Each row is a point. Each table stands for the endless flat space through its points: a line for two points, a plane for three, and so on. Write the one point that lies in both, or say that there is none.
In the rows, zero is written as 128.

First (2 x 4):
[[128 109  94 143]
 [122 106  90 143]]
Second, 2 rows:
[[142 113  92 137]
 [142 105 102 151]]
They share: no point

First:
[[141 149 117  95 101 134  85 120]
 [156 176 111  92 116 149 112  99]]
Second:
[[162 181 153 105  82  94  75 101]
 [122 107  51 109 148 184 109 139]
 [150 145 118 130 121  92  87 106]
 [134 158  92  56 100 209 106 130]
 [142 128 100 142 112 109  69 135]]
They share: [146 158 115  94 106 139  94 113]

First (2 x 11):
[[109 160 124 145 104 104 105 116 157 127 109]
 [109 168 140 137  86 100 111 108 169 111 111]]
Second, 4 rows:
[[122 150 103 134 111  97  94 111 157 131 103]
 [118 173 123 157 128 137 104 153 122 127 118]
 [ 74 134 125 158  91  67 108  81 191 157 101]
 [112 155  99 137 102  85 110  81 170 125  88]]
They share: [109 156 116 149 113 106 102 120 151 135 108]

First (4 x 14):
[[123 153  87 147 137 105 143  85 139 115  87  72 135 182]
 [ 86 156 105 132 150  87 147  89  87 126  84  90  86 143]
 [102 154  87 150 148  93 149  79 103 122  74  86  94 161]
 [ 64 137 105 141 161 108 151 114  56 130 106 115  60 143]]
Second, 2 rows:
[[100 140 104 138 156 108 152 110 104 120  96  95 106 161]
 [ 88 148  92 146 140 110 140  96  96 124 106  91  98 167]]
They share: [ 94 144  98 142 148 109 146 103 100 122 101  93 102 164]

First (2 x 20):
[[145 138 132 117 103 108  90 141 113 106  96 131 102 113 178 108 141 153
  112 131]
 [152 139 130 115 104 102  89 139 111 103  94 135 106 117 185 106 134 151
  105 122]]
Second:
[[130 145 145 119  92 125 101 147 120 104  91 117  86 112 163 106 161 157
  119 155]
 [133 118 118 125 119 110  74 141 111 128 118 135 110  91 166 124 143 157
  140 137]]
They share: [131 136 136 121 101 120  92 145 117 112 100 123  94 105 164 112 155 157
 126 149]

First:
[[108 134 151 103  88  97  87 128 101 132 139 188  97 127 141 113  99 151
  128 139  70 119 172 133]
 [113 175 214 137 134  94  94 135 109 160 150 116 149 100 104 149 153 184
  132 102 113 181 129 114]
 [118 150 159  97 114 109  94 125 124 135 170 186  99  90 149 124  93 149
  147 132  58 111 189 124]
 [ 79 129 134  89 104 102 111 182 108 159 125 160  97 133 172 122  89 144
  133 111 121 151 130  71]
 [ 84 134 155 105  96  93 100 165  92 151 112 142 119 148 141 122 113 159
  113 122 122 159 123 100]]
Second:
[[ 76 144 168  93 119  98 104 173  90 175 157 125 101 139 123 139 117 175
  149 129 109 127 128  72]
 [ 99 164 149  82 134  81 135 168  96 211 138 142 142 136 144 140  97 131
  178 116  79 107 169  79]
 [126 162 134  89 117  96 126 149 136 157 109 179 161 105 187 123  79 103
  135 115  75 141 190 124]
 [ 97 159 171  93  86 113  83 203 147 148 127 140 125 154 153 157 132 151
  122 174 106 172 131  96]]
They share: [ 94 144 156  96 113 104 104 158 111 148 139 149 116 118 150 127 102 154
 128 123 103 142 146  99]

First:
[[ 96 140 103 123 122 140 134  86 155 166 102 107 181 105 133 111 107 147
  116  78 128 172 122 104]
 [ 85 151  98 124  93 155 170  49 166 149  72  73 153  92 172  96 126 181
  150 108 160 165  98 136]
 [ 91 157 100 130 123 145 118  95 132 163 100 129 193 102 130 122 124 149
  110  84 132 171 118 100]
 [ 59 182 101 140  99 160 135  59 120 136  77 121 177  97 161 123 157 181
  126 109 163 164  95 117]
 [ 88 160 100 151 117 160 148  47 150 172  61  96 199  84 181  95 145 176
  137  84 138 189  76 142]]
Second:
[[ 81 145  97  95  82 117 142  83 121 152  89  99 156  91 131 126 123 159
  142 128 181 145 109 104]
 [ 83 161 106  84  99 131 123 111 108 130 114 103 156  84 159 107 140 139
  121  93 124 163 119 133]
 [ 81 160  98  91  96 125 128 102 112 142 105 108 158  78 145 108 131 138
  130 105 138 155 126 127]
 [ 87 168  75 126 113 131 136  90 152 172  89 133 177  69 109  93  96 133
  145 112 147 138 167 107]
 [102 138 109 102 103 149 140  97 167 136  99  86 171 135 140 124 114 189
  129 103 180 159  94  76]]
They share: no point

First (2 x 24):
[[140 111 146 111 135  97 113 126 112  99  87 100 128  94 159 106 121 112
  155  97 159 156 156 105]
 [150 115 164  95 133 109 117 142 102 113 101  86 110 108 145  92 119 114
  137 115 169 162 162  99]]
Second (6 x 24):
[[155  91 162 105 116  91 108 135  98 113  87  98 112  88 135  93 131 129
  127 105 162 145 154  96]
 [123 155 138  94 144 100 100 130 113  80 112  53 145  88 122 145  93 103
  134  84 169 170 114 106]
 [146  98 161 127 135 109 127 111 105 116  89 123 125 109 117  94 118 105
  146 115 180 138 174  62]
 [158 115 140 117 108  80 108 128 112 106  86  92 122  83 113 121 111 133
  128  99 173 139 154  77]
 [130 129 156  73 134  94  87 151  98  86 106  45 127  77 149 122 118 120
  122  81 150 175 105 140]
 [129 151 146  77 184 123 128 137 132 107  81 102 176 136 173 149 113  81
  233  65 204 179 156 100]]
They share: no point

First, 2 rows:
[[156  88 102  98 135 140 138 152 136 109 153 124 139 126 138 140 131 147
  119 139 158  89 115 122]
 [158 102 102  92 151 124 126 164 134  91 137 124 153 126 150 146 115 157
  119 135 154  99 117 108]]
Second:
[[172  94  99  81 120 149 127 167 125 111 151 148 174 136 138 127 129 159
  105 132 178  83 119 138]
 [176 102 102  84 117 152 122 162 128 111 158 145 167 140 133 135 126 160
  101 136 178  85 121 129]
 [188 125 108  88 112 151 114 150 127 101 158 133 150 153 130 143 108 161
  102 140 173 101 112 104]
 [194 116 102  74 101 156 118 162 114 105 148 151 177 156 135 119 112 164
  101 130 186  95 107 129]]
They share: [157  95 102  95 143 132 132 158 135 100 145 124 146 126 144 143 123 152
 119 137 156  94 116 115]

First (5 x 24):
[[123 130  96  83 142 163  85 137  94 113  95 144 171  88 137 152 147 133
  174 139 144 175 129 179]
 [140 149  85  86 154 137  71 145  83  93  82 154 175  94 132 151 151 148
  196 152 151 151 143 188]
 [124 159 112  91 116 186  99 132 105 136 119 166 157  99 125 110 163 117
  123 146 133 148  92 151]
 [142 182 144 151 132 149  64 145 151 121  90 142 118 156  67 111 103 151
  164 161 119 116 113 156]
 [178 204 102 120 143 104  78 170 114  81 107 158 150 142  92 107 127 145
  171 166 140  95 146 150]]
Second:
[[141 180 119 109 111 114  86 163 137  87  69  93 142  79  70 105 160 166
  165 169 171 186 147 138]
 [156 168 103  90 136 127  97 146 115 103 114 137 163 108 108 115 133 131
  154 144 143 152 148 153]
 [138 143 114  80 162 111 114 162  65 127 115 144 196 103 157 144 103 113
  175 129 111 123 116 173]
 [165 137  99  68 153  90 120 138  92 133  97 129 193  97 133 126 124 122
  163 138 138 135 131 161]]
They share: no point

First, 6 rows:
[[132 134 186 202 159 139  56 131 159 108 129  57 162 133 162  74 119 154
  142 133 114 134 110 114]
 [137 147 154 187 154 154  96 120 161 160 136  70 140 143 158 106 136 178
  135 106 147 131 117 136]
 [159 101 181 196 136 164  78  95 174 118  96 102 148 152 171 128 128 156
  144 102 150 161 158 143]
 [104 159  94 119 143 133 152 148 140 177 119  89 130 163 100 143 132 149
  154  90 164  96 136 149]
 [ 89 202 129 146 120 134 105 160 136 171 144  83 138  96 152 115  66 141
   89 118  64  72  81  85]
 [ 79 179 123 126 184 112 140 135 156 128 116  64 180 194  87 106 148 146
  192  94 156  91  98 157]]
Second (6 x 24):
[[125 185  89 157 131 122  89 119 145 128  99 156 143 157 127 169 167 160
  146 101 178 134 118 120]
 [111 139 134 135 176 132 128 125 190 159 153  87 149 111 139 129 104 130
   97  69 153 116 118 118]
 [ 91 147 140 185 123 153 118 138  94 211 118  78 148 147 110 126  72 178
  148 108  85  84 135 145]
 [105 146 109 143 166 120  98 122 177 133 114 134 138 152 117 153 150 164
  108  78 183 144 101 113]
 [ 83  69 200 142 141 151 123 130 144 183 120  36 131 129 108  61  28 153
  106 113  99  93 136 169]
 [112 139 125 141 208 117 104 143 200 137 122  98 154 121 137 138 118 140
   80  57 135  76  49  72]]
They share: no point

First (5 x 24):
[[151  90  85  76 103 106 119 125  95 111  99 107 131 171 158 133 135 177
  119 134 102  63 138 112]
 [169 102  93  84 103 126 127 125  77 109 121  87 107 157 162 119 119 201
  117 110  98  79 114 120]
 [131 153 146  95 162  98 116  76 119 221  84  61 159  78 155 132 103 157
  164 203 203 124 173 201]
 [217 104  69 143  21 130 132 110 145 105  71  76  98 129  93  61  74 145
  106 127  84 145 144 154]
 [177 165 114  90 104  99 170 129 107 184  63  45 112 123 131 104  95 167
  137 149 157  86 127 155]]
Second:
[[138 150 124 116  73 117  98  70 112 149 115  72 158  98 120 102 131 167
  119 164 149 124 177 139]
 [142 134 101 150  86 108 136  63 111 164 139  82 171 127 130  95 107 179
  170 165 188 165 176 129]
 [168 108 133 138 107 130 119 100 107 133  98 111 161  89 119 132 125 199
  126 176 145 119 194 128]
 [146 161  93  79  99 113 123 118  76 185 106  58 159  95  99 146 135 110
  116 180 111  97 132 164]
 [149 124 104  86 139 144 117 119  76 152 111  99 142 159 134 145  88 131
  144 171 120 104 117 155]
 [165  96 120 104 148 152 116 124  86 129  98 124 140 149 139 150  88 165
  140 172 121 102 141 144]]
They share: [159 102  99 104 101 115 108  97 117 136  96  92 135 128 143 115 110 163
 129 155 124 113 156 154]

First, 3 rows:
[[139 130 155 116 139 124 151 108  97 113 110 131 118 173 107 133  84 124
  121  88 135 121 141 143]
 [149 110 173 108 107  94 161  96  87  97 152 141 134 131 123 159  90 128
  107 118 133  99 145 141]
 [128 119 155 117 128 112 149 105 102 112 125 129 113 158 117 150  93 113
  113 109 124 108 151 150]]
Second (4 x 24):
[[117  82 149 139 128  98 131 108  93 104 143 130  84 176 142 153 108 131
  148 135 114 130 161 143]
 [120 139 162  82 150 154 122 128 133 122  88 119  71 177 140 174  94 129
   87  68 125  76 171 141]
 [132 111 180 122 102  92 146  86  69 100 138  85 105 157 112 164  62 111
   89 120 113 104 149 121]
 [126  86 154 150 109  53 179  58  69 117 154 118 144 132  94 124  79  70
  111 147  94 120 122 156]]
They share: no point

First:
[[ 92  95 136 120 102 129 103  89 162 114 159 152 155 100  82 154  90 100
  109 105  97 150 143 122]
 [102  69  94 112  86 123 121 157 128 176  97 110 153 108 142 122 162  58
  151 179 133 192 151  98]
 [ 63  61 163 109 109 105 107 114 159 144 161 128 159  67  87 119 104  83
  126  94 124 157 155 112]
 [104  84 123 112  88 119 120 103 178 125 151 138 164 117  92 152  91  95
  120 120 114 160 153 100]
 [107 103 122 116  87 131 114  74 198  91 167 160 167 124  77 179  67 124
   93 108  92 138 153 112]]
Second, 6 rows:
[[126 149  87  91 110 115 134  71 129 159  99 140 165 141 146 174 149  97
   98 149 129 151 193 116]
 [130  83  94 175  72 119  79  96 177 125 159 154 164  67  96 109 147 107
  146 181  94 124  93 107]
 [ 46  90 108 102 101 164 107 147 141 108 119 143 160 136 117 207  98  75
  101  93  62 192 175 140]
 [ 82 137 122  83 105 143 123 111 142 163  92 157 150 155 149 195 127 105
  100 129  85 147 210 135]
 [141  94  86 170  70 117  78  85 163 118 160 141 175  77  95 113 151 109
  146 179 110 135 101 109]
 [ 92 124 108 112  72 158  77 114 120 102 134 118 190 156 110 191 122 113
  129 115  97 187 186 150]]
They share: [102  99 103 121  92 141 106 109 149 125 127 146 153 111 112 158 123  97
 112 149  97 159 145 122]

First (6 x 24):
[[151 168 149 113 133 136 135 117  95 147 133 157  91  84  87 126 134 141
  140 143 112 143 135  93]
 [178 148 140 120 175 167 179 179 106 183 141 122  88 113 105  82 126  94
   93 117 167 147  57 117]
 [177 148 155  92 135 130 156 107 109 173 134 143  93  84  75 116 128 123
  124 127 146 127 122 107]
 [131 166  99 137 147 172 155 199 131 149 169 131 101 118 121 122 122 109
  114 115 138 151  67 101]
 [191 148 178 102 162 137 163 111  79 181 118 143  79  84  75  90 136 122
  114 138 147 138 116 108]
 [151 148 130 140 172 167 169 181 105 175 160 127  77 112  91  96 136 112
   92 118 153 150  74 106]]
Second (6 x 24):
[[119 166 131 121 157 148 153 149 142 146 164 189  94  49  74 153 146 132
  128  92 203 146  67  82]
 [149 181 143 141 109 166 193 119 111 151 143 160 129  85 116 101 111  91
  118  97 167 168  70  77]
 [185 202 141 119 111 139 157 178  92 168 134 131  98 124 111 102 125 127
  120 143 163  95  75  91]
 [167 183 133 101 149 146 152 184 109 157 156 135 100 119 116 111 114 121
  111 146 130  89  93 128]
 [161 157 137 149 176 103 124 178 160 178 128 111 115 127 113 137 160 121
  122 118 133 127  70  99]
 [172 204 130  82  90 181 168 165  67 146 164 155  82 102 105  96  90 122
  118 147 165  94 100 108]]
They share: no point

First:
[[101 114 169 141 165  81  97  68 127 108 142  47 157 142 113 145 151 137
  132 129 132  72 144  26]
 [131 143 109 119 100 158  80 104 107 101 104 108 131 118 118  82  82 141
  118  89 172 100 104 105]
 [107  97 131 174 172  59 154  85 159  90 136  88 147 149 120 130 171 156
  149 160 122 106 173  52]
 [116 137 156 117 131 127  64  81 104 111 124  60 149 129 115 121 110 133
  118  98 154  71 112  54]
 [ 71  95 115 129 118 114 100  58 127 113 140  96 147 116  78 112 108 111
  132 103 166 112 136  83]
 [ 85  85  81 157 120 100 150  78 163  91 128 134 145 122  86 104 122 129
  140 133 150 144 156 113]]
Second (5 x 24):
[[ 98 142  89 106 124  83  79  88 118  91 138 127 140 132 110  97 133 137
  114 133 128 106 137 117]
 [148 110 126 171 135  97  91 105 143  82  63  94 125 148  82 157 104 126
  119 149 174 128 104  78]
 [ 63  86  87 140 111  94 138  71 145 116 123 114 170 140 126  83  99 123
  139 127 143 131 166  95]
 [ 54  88  85 132 120 101 143  66 138 121 132 119 172 136 128  75 109 123
  140 121 132 126 171 101]
 [140 125 149 151 133 127  75 115 131  86 120  98 158 131 113 133 152 169
  156 104 140  89 124  80]]
They share: [108 114 112 141 126 102  99  93 134  96 114 109 151 137 110 114 123 139
 134 126 144 113 136  93]

First (2 x 24):
[[162 135 176  82 120 143 152  94  81 168 130 154 163 147 118 118 110 135
  126 108 105 120 165 102]
 [153 129 167  89 116 146 149  98  88 164 128 151 162 151 113 111 112 143
  130 109 112 120 158 110]]
Second (6 x 24):
[[ 97  59 150 115 103 141 157 119 127 175 119 131 112 128  96 124 140 163
  145 139 126 100 160 116]
 [135 116 126  94 120 138 164 125  98 150 150 180 163 153  87 112  86 176
  167  76  82 137 136  98]
 [133 119 123 110 113 162 177 132 119 143 115 124 153 176  91  98 129 183
  137 144 146 102 156 135]
 [153 138 152 111 117 189 138  83  78 114 101 138 182 205 141  73 124 124
   69 113 151 121 127 146]
 [139 121 127  98 103 129 165 134 114 178 147 143 159 133  63 124 120 197
  198 108 111 128 151 104]
 [ 96  93 194  91 111 143  98  88 126 171 106 172 133 162 130  43  59 147
  120 120 120  87 168 165]]
They share: [135 117 149 103 108 152 143 106 102 156 124 145 160 159 103  97 116 159
 138 111 126 120 144 126]

First, 5 rows:
[[134 170  96 157 184 130 146 131 103  53 113 161 103  60  95 125 133 160
   96  77 204 103 182 126]
 [126 137 100 151 156 112 134 156  73  79  95 142 111  84  82 107 110 170
  108  96 200  82 167 131]
 [121 131 102 175 163 130  96 131  85  87  99 103 150 105 156  90 140 165
   89 118 133 122 150 150]
 [118 137  98 163 152 130  86 136 127 111  95 120 137  90 162  95 132 150
   72 124 112 136 143 139]
 [117 146 101 181 167 121  93 112  94  76  93 101 154  99 181  93 154 170
   77 111 113 128 144 148]]
Second (5 x 24):
[[168 108  87 134 169 149 117 159 119  70 111 104 132 143 120  84 105 120
   25 142 116 126 146 145]
 [ 58 157 140 155 115 142 109 101  68  90 114 152 169  82  98 130 147 175
  113  64 143 129 187 122]
 [132 121 113 134 137 155 108 130 102  74 139 131 167 136 112 113 130 140
   41 117  94 158 166 146]
 [116 151 125 158 150  93 107 123  64 103  68 128 105  49 129  93 128 144
  125 125 153 127 142 104]
 [130 141  61 209 182 122  75 148  90 117  91 127 137  83 153 114 130 171
  117 102 177  82 169 154]]
They share: no point

First (2 x 24):
[[134 147 169 102  73 110 141  96 146 108 133 113 111 113 127  91 162 181
   97  96 121  89  97 104]
 [130 163 141 110 105 126 133 128 130  88 153  89 119 145 159 119 142 145
  113 124 133 105 117 124]]
Second:
[[119 154 178 117 108 128 117 145 133  87 160  96 128 150 187 101 165 150
   98 119 121 106 133 131]
 [102 149 162 115  84 132 150 111 146  59 145 104 146 116 169 107 122 125
  123  82 166  90 174 135]
 [108 138 138 125 138 163 143 125 122  81 160  63 138 143 173  57 182 158
  114  99 124  86 141 101]
 [145 174 179 113  87  97 105 137 140  99 145 107 112 158 162 139 144 158
   98 136 118 116  95 132]
 [122 155 196 101 100 118 106 169 130 103 175 116 112 150 203 113 176 149
   77 140 106 120 124 149]]
They share: [131 159 148 108  97 122 135 120 134  93 148  95 117 137 151 112 147 154
 109 117 130 101 112 119]

First, 3 rows:
[[ 90  96 112 108  91 142 180 151 142 141 137  76  91 179 122 134 179 134
  174  66 124 108 166 122]
 [ 98  94 111 103  95 126 167 144 146 140 134  89  94 169 126 120 171 134
  167  81 121 115 154 131]
 [106 110 121 129  83 130 177 134 158 106 120  99 124 157 154 128 155 134
  189  87 123 125 146 121]]
Second:
[[136  99  98 120  96  71 150 115 187 158 124 139 114 139 145  97 145 128
  154  89 133 104 114 134]
 [111 119 133  80 126 106 195 160 147 128 109 114  89 184 145  97 140  98
  164  99 128 134 139 144]
 [ 81  85 126  83  95 144 141 146 115  94 132  74  99 160 130 107 171 149
  172 127  94 158 159 152]]
They share: [112  95 112 102  98 103 150 131 155 130 126 111 106 151 139 101 155 134
 162 105 117 128 134 142]
